Every row gives one point. To make a cloud, some directions were put in groups of two or more. Within a group, all points are equally far from the middle, so they leave a hole (a ring in 2 directions, a hollow ball in 3). The other directions are filled evenly. Then the cloud was stretched, turned, moved and blurred a little. How many holes are there, and how many directions does each take, smallest first?

Cloud (13 x 2)
[[ -9 -79]
 [-74  21]
 [-48 -52]
 [ 22  -8]
 [-68  11]
 [ -5 -63]
 [-37 -14]
 [-32  34]
 [ 17 -43]
 [ 27  -8]
 [-33 -14]
 [-38 -15]
 [-56 -68]]
Holes: 0

Cloud (19 x 3)
[[-41 -95  23]
 [ 31 -28  -1]
 [-56 -67  -9]
 [ 10  12 -15]
 [-33  54 -28]
 [-23  58 -29]
 [-20 -83  42]
 [-14 -56 -39]
 [-20  35   9]
 [-90 -56 -16]
 [ 59  21   6]
 [-28 -31 -39]
 [ 50  -2 -16]
 [ 43 -51   1]
 [ 52   5  24]
 [-18 -24  12]
 [-47  18 -10]
 [ 15  15  13]
 [-81   8  65]]
Holes: 0

Cloud (29 x 4)
[[ 74  21  44  52]
 [-39 -30 -12   1]
 [ 37 -17  -1 -10]
 [  6  31  24  -1]
 [ 57  47  45  35]
 [-17 -38 -21 -15]
 [ 67  71 -24 -20]
 [ 39  75   3 -39]
 [ 59  30  13 -52]
 [ 22  67   7  35]
 [ 69 -22  -1  20]
 [ 12 -51 -56 -31]
 [ -8  57  63 -66]
 [-20 -31  55  26]
 [-13  57  -1  25]
 [-15  95  -6   5]
 [  6 -18  61   8]
 [-11 -16  48 -77]
 [-16 -32  -7  38]
 [-30 -27  14 -22]
 [ 33  64  -1 -36]
 [ 57 -12  45  26]
 [ 35  40  62  -7]
 [ 60  65  22  22]
 [-33 -27 -20 -39]
 [  6  32  63 -29]
 [  8  58 -12 -48]
 [-27 -52 -43 -28]
 [ 11  68  46 -32]]
Holes: 0

Cloud (55 x 6)
[[-18 -77 -15 -19 -32  26]
 [-33 -50   2  34 -21   2]
 [  4  27  36  50 -28  21]
 [ 20 -39 -40  -2   0 -29]
 [ 13  34 -26  12 -22 -59]
 [-18  10  37   0  37 -63]
 [  1  32  38 -10 -17 -18]
 [-14  -7  -6  -7 -39  43]
 [ 35  -4  70   5  45  -5]
 [  5  65   6  16   9   9]
 [  7 -81 -31 -21 -18  29]
 [-14  38 -24  -9  25  26]
 [-45  18  15  30  10 -17]
 [-30 -41  33 -20  13  15]
 [ 49 -72  68 -24 -37  52]
 [-15  -9   5  55 -27  -8]
 [  8 -90  12   3 -24  19]
 [  0  47  -2  43  20 -45]
 [ 12  -3  53  22   3 -39]
 [-42 -18 -22  15 -70 -19]
 [-41  -2  28 -17  40  -4]
 [  0  19  65 -23 -74  15]
 [ 10 -68   2  11 -50  -1]
 [ 45 -30   0  -2 -77  27]
 [ 15 -64  28 -41 -34  49]
 [-10   2 -33 -23 -23   4]
 [-16  25 -31 -62  -4 -24]
 [ 14 -95 -47 -48 -18  -6]
 [ 28 -25  14 -21  49 -30]
 [-24 -18  41 -68 -51  35]
 [  6 -12  19 -39 -19  31]
 [ -3 -39  33 -60  27  21]
 [ 30  32  80   0  26   3]
 [-19 -13 -31 -39 -49   9]
 [-11 -25  12 -34 -10 -50]
 [-15  19  45  53  42 -32]
 [-15 -15  69 -13 -26  -3]
 [ 11 -43  -5 -53 -35  41]
 [ 20 -38  51 -91  39  23]
 [ 10 -34  29   7  16  55]
 [-50 -40  11 -43  -9 -34]
 [-48 -25 -49  33 -41  -7]
 [-58 -15  40 -68 -34  22]
 [ -6 -27  36 -22 -19 -30]
 [ 19 -16 -38 -24  34   1]
 [  7   5  20  47  30 -28]
 [-16 -21   1 -18 -14 -46]
 [-26  11 -10 -20  -1  52]
 [ 85 -21 -19   6   5 -39]
 [ -1 -46 -18  51 -50 -16]
 [-30  10  46 -77  13   2]
 [ 32 -32 -32 -50  39 -12]
 [-23 -15   2 -12  39  20]
 [-53  -8  44  -7  -1  12]
 [ -3 -37 -38 -15  20 -29]]
Holes: 0

Cloud (90 x 9)
[[ -5  13 -11  12   3 -76 -45  44  33]
 [ 30  18 -36 -60 -40 -46  18  23  43]
 [ 36   4  -2 -24   7 -14  48 -60 -71]
 [-23 -35 -10 -60  44  31  29  42  10]
 [-24 -22 -22  58  70 -23 -13 -18   3]
 [  7 -26 -33   4 -48 -64  20 -28  37]
 [-17  23 -16  42  21 -50 -26   7 -61]
 [ 27  22  24 -56  51   4  19 -47 -28]
 [ 12  20 -67 -41  68 -13  37   8 -34]
 [ 26  33 -28 -10 -19  25  10 -35  36]
 [ 31   8 -64  76  -5   8 -15  27 -35]
 [-88 -61  11 -16   0   6 -33   2  13]
 [ 38 -51 -44  12 -16 -24 -39  28  29]
 [  9  -1 -34  33 -28  46 -28  29 -49]
 [-27  22  21  51 -60  10  12  31 -37]
 [ 64 -10 -27 -15 -47 -58  35  16  15]
 [ 37  12  26 -74  13   5  11 -49 -34]
 [ 40 -37   1  74   1  12   5 -31 -29]
 [ 24  11 -15  -5 -23 -78 -48  14  22]
 [ 12 -49 -24  64  18 -51  23 -11 -12]
 [ 44  41  28  24 -41  36   4  -1 -28]
 [-60  -6 -51 -40  43  35 -12  10  -4]
 [ 42   1  35  14 -46 -14  17 -22 -76]
 [-71 -28 -38 -32   0 -49  22  -1  17]
 [-54 -16  24  15  23  68 -20  -9 -26]
 [-73 -56   8 -37 -15 -42 -54  -2 -15]
 [ -3 -63  32 -20 -30 -27 -28  23 -67]
 [ 18  15 -44  69  -6 -22 -14 -11 -60]
 [-14  12 -18  61 -18  12   6 -62 -29]
 [-15 -10  -1 -24  12 -47  -4  10 -82]
 [-18  16  40 -51 -24   9 -38   3 -25]
 [ -8   1 -42 -27   4 -86 -39 -19 -10]
 [-78  21  31 -12  -8 -17  -3 -14  19]
 [ -4  13 -16 -32  -2  70  26  26 -44]
 [ -9  27  31  23 -72  16  13  45  36]
 [ 23  20 -30  24 -55  31   6 -23 -10]
 [-35  -9 -30  60   7   7 -13 -68 -17]
 [ 20 -55  44 -18 -13  35 -36 -38  17]
 [-40 -10 -21  63 -21 -44  15  38 -40]
 [ 19  -6 -65  -5  33 -53   0 -70 -29]
 [ -5 -59  25 -32  80 -13 -54 -36 -29]
 [-51  -4   0 -42 -63   0  -7  16  25]
 [ 24 -14   2 -12  -4  34  35 -85 -19]
 [ 53  14 -69 -45 -22   1  19   0 -13]
 [-32  74  19  16   4  24  -5  11  26]
 [-20 -43 -66  53  17   4  22 -14 -31]
 [ 13  35  43  16 -24  11  29  24 -54]
 [ 13 -19 -95 -21  12  -1  12  -9  25]
 [ -4  18 -30  15  91   1  35   1   8]
 [ 42  13 -31 -43 -28  34 -13   1   3]
 [ 28 -10   4 -46  17 -69  34  -2 -26]
 [-53  -3  20  -6  70   7 -46 -59 -10]
 [ 19   6  -4  54 -82 -34   8  -4   7]
 [-22   0  20  70  13  44 -28 -21  -9]
 [-45 -39 -42 -12 -23 -50   5  27 -56]
 [ 32 -38  -9 -46 -29  15  33  28  39]
 [ 37 -32  43  41  15 -26  -6 -28  29]
 [  2  -8 -46  36 -29 -72  -3   6 -55]
 [ 11  13  -4 -41  55   0 -49   5 -21]
 [ 21 -47  28 -60   2  45 -20 -63  -8]
 [-10 -16 -23   9  82 -19 -51  -5 -24]
 [-48  48  16 -24   0 -22 -15  10  41]
 [ 13 -17  52  25  71  14 -21 -28 -18]
 [ 25 -58  10  32 -56 -15  26 -34   2]
 [ 68   7   4   6  51 -17 -34 -24  -8]
 [ 58 -13 -38  -6  37 -44 -32 -37 -50]
 [ 15  31  17 -47 -20   3  55  50 -13]
 [ 47 -40 -38 -21  -7  43  -2  42 -37]
 [ 28 -44  74  25   3  -3  -2 -46  13]
 [ -6  36 -60 -16 -32 -56 -28  18  45]
 [-47 -38  -1 -12  67 -31  17  -9  18]
 [ 30 -14 -28  48  72 -14  35  16 -21]
 [ 18  28  48  20  -1 -38  39  -4  15]
 [ 22 -49 -15 -11 -76 -39 -27  16  -9]
 [ 10  45  38  64 -43  -1  12  21 -25]
 [ 39 -38  -1  -3  22 -10 -77 -38 -39]
 [-63  -5 -21 -18  19 -68  12 -12  21]
 [ 36 -34 -45 -19 -22 -44  57  11  25]
 [ 23  43  42 -19 -18  42  19 -10 -23]
 [  9 -41 -51  12  53 -65   8  41  -4]
 [-42 -39  28 -45  -8   5  45  13 -29]
 [ 28  15 -76 -15 -52 -25  -3  -1 -11]
 [ 63  29   6 -33 -25 -29 -14 -38  10]
 [-21 -73  -2 -10  24   5  44   9 -62]
 [ 35 -30 -25 -72  36   2 -27 -24 -38]
 [ 34 -60 -71 -20  12 -46  27  35  -8]
 [  9  38 -17 -11  12   3  -4  70 -63]
 [-12  75 -21  79 -20   0  11  15  14]
 [-30  24 -15  30  64  26  27   4 -48]
 [-33 -48 -29 -70  61   2 -14 -49   1]]
Holes: 2 (2, 6)

Cloud (99 x 9)
[[ 26   0   2  -4  27 -22 -87  11   6]
 [ 14  10 -84  13 -56   2  13  29  16]
 [-41  34 -21  25 -16 -54  10  95   5]
 [  6 -52 -71 -38  12   4  52  56 -28]
 [-28  58  -7  44  12 -16 -51  81  25]
 [-43 -32 -56  50   5   0 -55  57  24]
 [ 55 -19 -36 -27  39 -23 -21  12  51]
 [  5  17 -31  74 -21 -56  -1  53 -47]
 [ 41 -48  23   6  28  -2  16  32  67]
 [-13  66  19  42 -25 -54   9  54 -34]
 [ 15  43  -2  59  13   3   4  26  69]
 [  5 -19 -31  25  25  -9  91  55 -28]
 [ 47  36 -54 -17  33  33 -65  30 -15]
 [-13 -21  10 -95  -9  -6  22  12  37]
 [ 38  31 -14  16  90 -11  29  23 -30]
 [-14 -25 -36  77  60  -4  12  65  -2]
 [-33 -23 -56  -6   6  40 -51  84  35]
 [-30  42 -38 -25  65  17   9 -28  33]
 [-28   7 -28  26 -19  47  48  -8  31]
 [ -2   8 -16 -65  53  11 -24 -14 -49]
 [-53  36  52   1   7 -10  16 -17 -45]
 [ -8 -41 -12 -39 -53 -20  32 -49  37]
 [-10  22 -17  21  57  19 -37  44  85]
 [ 12  10  41   7 -27  -6 -64  -6 -15]
 [ -2 -53 -40  31  22 -11  52  29 -65]
 [  1  47 -63  12   9  20  22 -23  13]
 [-44 -23 -33   2 -61  31 -14  65  42]
 [ 55 -17 -68 -38  25  -5 -40  22  34]
 [-19  37   5  16  71 -32  60 -37 -29]
 [ 48  42  -2  -2  48 -63  -3   0 -41]
 [-39  42 -10 -11  55 -27 -46  63  33]
 [-40  18  12 -62 -27 -61  39 -25  40]
 [-31  29 -72  10 -42  -1  -5  24 -51]
 [ 27 -51  42   1  25 -25  12  -5  61]
 [ -5  42  50  -2  51  -2  71  -9   4]
 [-42   5 -33   4 -37 -30  72  32 -55]
 [-11 -59  -5 -41 -39  32  55  38  -4]
 [-13 -18 -24  58 -15 -64  39  26  16]
 [ 49  20 -63  11   3  38  17   9   6]
 [ 55  18 -23 -32  16  10 -10 -25  63]
 [-14 -56 -38 -15 -21  -7 -58  68  18]
 [-24  17   9 -27  21 -88  69 -16   7]
 [ -4 -21 -29   9  34  41   7  84 -66]
 [ -1 -57 -73  -9  30  22  31  44 -48]
 [-58  -7  -4  36 -69  -3 -14  40  64]
 [ 15 -69 -24 -35  48  11  42 -26 -26]
 [ 13  45  18 -25  -5  10  64  28 -24]
 [-19  16 -34 -34 -23 -82  17 -31  21]
 [  4  52 -66  10  29 -54 -24  43  19]
 [-10  31  40  14 -21 -12 -73 -19  26]
 [-21  13 -56  15 -33 -35  38  39  53]
 [ 11  51 -37  -3  30 -79  -3  37   4]
 [  6 -26  15 -25  70 -33 -24  47 -35]
 [ 14  68 -25 -29   8  -3 -74  -1 -12]
 [-70 -34  18 -13  23 -11 -25 -12  31]
 [-64  24 -25  -4 -20 -45  53  64 -11]
 [ -4  19  54  26  10 -61  71 -36  -9]
 [-44  12  29 -61  45   1  44   8  51]
 [-24  33 -39 -35   1 -48  42 -54  16]
 [-52  25   5   8  -1 -27  27  88  43]
 [ 15 -18 -87  32  -7  37 -23  15  25]
 [-59  20 -11  24 -68   5 -42  11  30]
 [ -4 -32 -24 -58  80   7  -1 -21 -31]
 [ 52  40 -68   9  16   8 -53  56 -10]
 [ 41 -12 -33   5 -34 -51 -39 -24  -3]
 [ 33  36  32 -29 -15  -4  -5 -55  56]
 [ 23  60  -8 -18 -45 -63 -43  -4 -11]
 [ 10  -1 -53  70 -22 -33 -39   8   4]
 [ 15  35 -43  67 -20 -50 -30  -1 -10]
 [-78   2  27  13  26 -32  38 -31  51]
 [-60  47 -54 -16  28 -44 -16  44  -8]
 [ -8  50 -39  -9  50   0 -43 -18  62]
 [ -6  -3 -29 -70  10  -8  65  57 -11]
 [-77   5  21   2 -32 -46  57  -1  40]
 [-55 -39 -23  -6  12 -14 -52   2  14]
 [ -5 -57  20 -10  -4   5  71  79 -12]
 [ 42   5  13  -1   2  14 -17  86 -29]
 [  1  20 -32  77 -21 -47 -24  58 -44]
 [ 15   0  14   7  52  -4  -4 -57 -54]
 [ -9  23  42 -41 -11  23 -28 -46  13]
 [-46  11  47  19  15 -63  59 -19  41]
 [  4 -46 -30 -31   1 -16 -44  88  18]
 [-20   0  19  65  39 -31 -22   4 -49]
 [-32  22  28  16   8 -11  73 -63 -14]
 [ 30   9  26 -45 -52 -24  16 -33 -46]
 [-29 -46   8  62  13  23 -25  72  64]
 [ 47  15  12 -24 -28 -68  -3 -24  27]
 [ 27   1  -9  23 -15  68  27  13  33]
 [ 58 -29   9  -2 -23  25  -4  16  70]
 [ 38 -13  28  -1  -1  34 -60  46   2]
 [-19   3  -1  19 -76   4  59   5 -39]
 [-47  40   0 -46  26   4 -32 -29 -16]
 [  3 -32  -8 -64 -47 -23  36 -54  14]
 [-20   6  29 -66 -22 -20 -20 -10  68]
 [ 34 -36 -28 -32  44  62  -4 -26  16]
 [-31  45 -19 -23  39   6   7 -47  57]
 [-27  -9  41  13   2 -59 -28  33 -25]
 [ 25 -25   8  79   4 -10   3 -19  -9]
 [ 55  74 -26  -8   1 -36   7  -5 -43]]
Holes: 3 (3, 3, 3)

Cloud (107 x 9)
[[-32  26 -15  29 -57 -10  26  -2  17]
 [ -4  39 -48   7 -38  17 -47   5  42]
 [  3  27  16 -33  -5  21  36  14  57]
 [ -7 -14  -4   6  28 -39  18 -51  34]
 [ 21  -3  -1 -17 -22   1 -25 -13  64]
 [-22 -12  69  -7   5   8  24  18 -26]
 [ 31 -46  41  -7  24   2  72 -12 -28]
 [  7  17  35  -4 -21 -21 -16  30 -44]
 [ -7  33  25   4 -46   3 -54 -16 -23]
 [ 38  -7 -70  -7  -9  32  23 -18  -3]
 [  4   0  28 -19 -26 -28 -14  22   1]
 [-21  14 -14 -48 -60 -28  -3 -10  25]
 [-45  27   6 -52 -51  41 -18  33 -23]
 [  6  51 -11  15 -38 -54   7 -11  24]
 [  8 -28  -9  -9 -22  24  -5  54 -85]
 [-10 -12  55   9  -7  32 -13  42 -60]
 [ 47  26   9   5 -15   6  -8 -52   3]
 [-19 -46  26 -43 -15   3  -4  28 -42]
 [ 14  47 -47 -32 -35   9  26 -53  83]
 [ 26  38 -19 -37 -16  38 -15  -9  31]
 [ 39  14  40 -33  47   0  21  -4  14]
 [ -8  33  22  30 -15 -13 -19   0 -50]
 [-20  55  -9 -23 -52 -15 -19 -33 -22]
 [ 28  33  32  35 -50   3 -17 -37   6]
 [ -7  24  11   3 -34 -10  49  44 -13]
 [ 13 -19 -17 -62   3 -34 -29 -18 -22]
 [ 31 -17  11  13  -4 -24  29 -66  59]
 [  3 -20  22 -43 -24  -2  41  46 -32]
 [ 45 -45  16 -25 -28  14  36  -5  33]
 [ 12   3 -25  28 -11  35   3  29  37]
 [ 10  -9  13  13  -8  58  37 -53  35]
 [ 19 -33  32  -7  50  18   3 -10  52]
 [-13  21 -27  15 -25 -27  51 -25  41]
 [-20  14  23  12 -46 -19 -28  38 -45]
 [ 22 -35 -19  -5  -2  20  -5 -55  49]
 [  4   7 -12  36 -13 -16 -30 -13  -4]
 [  3  13  19  16 -37 -14 -44  21 -19]
 [ -2 -25 -14 -52 -40  15  40  -6  31]
 [-29  19 -19 -50 -31  21   5 -49  -1]
 [-14  28 -31 -30 -44 -51 -12 -37  44]
 [-28  10   2 -60 -22   3  24  25  12]
 [ 17 -22 -43  26 -21   8   0  13  16]
 [-43  28 -41   6 -47 -29   8  20  13]
 [ 11 -19 -57  -3 -25  -8 -33 -25 -25]
 [ 15  -6  18  -4 -30  33 -25 -28  64]
 [ 16   2 -36  13  -7 -43  -9  -4 -12]
 [ 45  -9 -21 -28 -20  -7  -7   3  60]
 [ 28 -16  -8  -9  36  -6   7  44 -13]
 [-35  -5 -37  -4 -61  40  -5  38 -53]
 [-20  50  45   0 -35 -26 -35  -1 -22]
 [-20  -9 -30 -37  54  29  16 -23  14]
 [  2  18  -2 -39   2 -34 -43 -18   4]
 [ -6  -6 -18 -61 -11   6  -3 -41 -30]
 [-15  36 -88 -18 -47 -12  -9  16  32]
 [ 14   5   4  -1 -64  15 -37  -5  31]
 [ 37 -52  28 -17  41  13   1 -31  17]
 [ 29  27  20  57 -20   1 -25 -25  15]
 [ 12 -47 -43 -55 -24  59  -6  52  11]
 [ 29  21 -35  -2   5 -32   5   8 -18]
 [ 22 -32  13   6  49   3  29  20  29]
 [ 49   1  10   4 -10 -34   7 -58  16]
 [ 21 -23  18 -18   6   6  -6  21  45]
 [-35  17 -42  14 -68  19  18 -11  15]
 [ 18 -15  63   0   2 -12  20  31  -8]
 [  9  14  -5  11 -46  67  18  47   6]
 [  8 -28 -28 -56  21  12  -8   3  50]
 [ 11 -10  28  16 -47   5   8  52 -15]
 [  4  25  14  43 -48  -6 -37   3  13]
 [-34  29 -58 -27 -47  33  -9  55   6]
 [ 13  -7  -2 -60  34  26  51   9   9]
 [-18  51 -62  11 -48  27 -11  -9  49]
 [ -4 -46 -34 -25 -16  50  23 -20 -11]
 [ 22 -30  42 -27  47  34 -16 -15 -11]
 [ 18   1  21 -49 -27   1  21  28 -42]
 [-17  12  -3 -12  45  35  37 -14   7]
 [  2  21  14  -3  -4  64  38  37  12]
 [ 11  40 -35   0  10  -9 -24 -64  45]
 [-20 -42  19 -30  25  53  -8  21 -60]
 [ 11  21 -46 -23  10  11  40 -53  14]
 [-19  17 -49  10 -76 -35  -9   1  14]
 [-30 -55  17 -15  -9  32 -10  29 -22]
 [ 25  46 -18 -28  -6  -9  -2 -29  75]
 [-19  36 -19 -27 -49 -22 -19 -40 -31]
 [ -3 -25  14  29  25 -10  -7  10 -29]
 [ 41  -9   5  -3 -28  55 -23  33  12]
 [ 18  39 -25 -52  -2   4  -4 -21  36]
 [ 39 -31 -43 -39 -27  40  -4 -39  17]
 [-40  10 -60 -48 -19  15  27 -40  43]
 [ 21  23  13 -11   7   2  57  41 -26]
 [  3  -7 -50 -37 -38  36 -49 -34  32]
 [  7  16 -27 -38   6  15 -31 -37  68]
 [ 17  -6   9 -31  -9  51 -42   1  -2]
 [  3 -31  12  -7 -25  -2   3  56  -7]
 [  8 -16  43 -24  33  47  -4  28 -47]
 [-24  50 -62   1 -95  16 -12  -2  48]
 [-41  13   0   2 -27 -29  16 -51  -7]
 [  5 -19  53  26 -25  39  10  43 -18]
 [ -5 -16  -1 -43  46  41 -21  -4  32]
 [  8   8   5 -52 -25  44 -11  -1 -18]
 [ -6 -12 -14  -8 -16   4  75  19   7]
 [ 39  -5   0 -27  -7  50 -26  22  -5]
 [-28  15 -80 -27 -20  -4  -1  39   4]
 [ 28  -8 -30  20 -34  16   2 -56  59]
 [ -2  24 -64  -5 -77  39 -14 -29  28]
 [ -6  44 -27   4 -32 -28 -11  20  36]
 [ 12  -8   8 -34 -28  29 -13 -36 -11]
 [ -9 -16  17 -61  40  -6  -7 -19 -33]]
Holes: 2 (3, 4)
